Every row gives one point. Each table stands for the endless flat space through its points: a line for two points, a plane for three, and so on. Write the one point that lies in both, or say that there is none.

First (2 x 4)
[[ 0.9  0.8  1.0 -0.1]
 [ 1.3 -2.4  1.4 -3.7]]
Second (2 x 4)
[[ 1.3 -1.7  1.8 -2.0]
 [ 1.0 -1.4  0.3 -4.4]]
They share: [ 1.2 -1.6  1.3 -2.8]

First (3 x 8)
[[-0.4 -1.8 -3.8  1.4 -3.6  0.6 -3.8 -4.3]
 [ 2.8 -0.4  0.4 -0.8  1.2 -0.8  1.8 -1.7]
 [-2.0 -2.8 -5.8  1.6 -5.4  2.2 -5.8 -6.3]]
Second (2 x 8)
[[ 0.9 -1.3 -4.0  1.8 -3.1 -0.7 -2.5 -2.4]
 [ 1.1 -1.9 -4.6  2.2 -2.7 -0.7 -1.9 -1.5]]
They share: no point

First (4 x 11)
[[ 2.2  0.2  3.4 -4.5 -0.5 -1.2 -2.8 -4.9  0.5 -1.0  1.7]
 [ 1.6  3.5 -1.1 -1.5 -4.4 -1.5 -2.2 -4.0  5.0  0.2 -0.1]
 [ 1.4  1.9  0.9 -1.6 -3.0 -1.7 -1.1 -3.3  2.3  0.4  0.2]
 [-1.8 -0.2 -0.6  3.3 -4.9 -2.0  2.6 -0.7 -0.5  1.8 -2.9]]
Second (3 x 11)
[[-1.1 -0.2 -1.6  0.2 -2.4 -3.9 -0.2 -0.8 -1.4 -0.9 -2.5]
 [ 1.3  0.1  1.4  0.9 -5.4 -1.6  1.1 -0.3  1.7  0.9  1.0]
 [ 1.3  4.3  2.6 -1.3 -1.8 -3.0  2.5 -5.3 -0.5  4.5 -0.4]]
They share: no point

First (3 x 14)
[[-1.6  0.8  2.1  0.3  3.0  1.6 -3.3 -2.2 -0.7  1.1 -5.1 -0.3  4.5 -4.8]
 [-1.7  2.7  0.8  0.9  1.8  2.6 -4.2 -1.7  0.9 -0.2 -4.8 -3.1  2.2 -2.7]
 [-1.7  1.3  1.6  0.9  3.2  2.0 -4.0 -2.3  0.1  0.2 -5.6 -1.1  3.8 -4.3]]
Second (3 x 14)
[[-1.4  2.2  2.3 -1.0 -0.6  1.6 -1.3 -1.7  0.0  1.3 -2.1 -2.3  2.4 -2.0]
 [ 0.6  3.4  4.7  0.1 -0.6  3.2  1.3 -2.0  0.9  1.9 -2.3  0.1  2.3 -2.6]
 [-2.4  2.6 -0.9 -1.3  0.4  1.8 -5.1  0.7 -2.2  3.0 -3.0 -4.5  3.2 -3.2]]
They share: [-1.4  2.6  1.5 -0.9 -0.2  2.0 -2.3 -0.8 -0.7  2.1 -2.5 -2.7  2.7 -2.6]
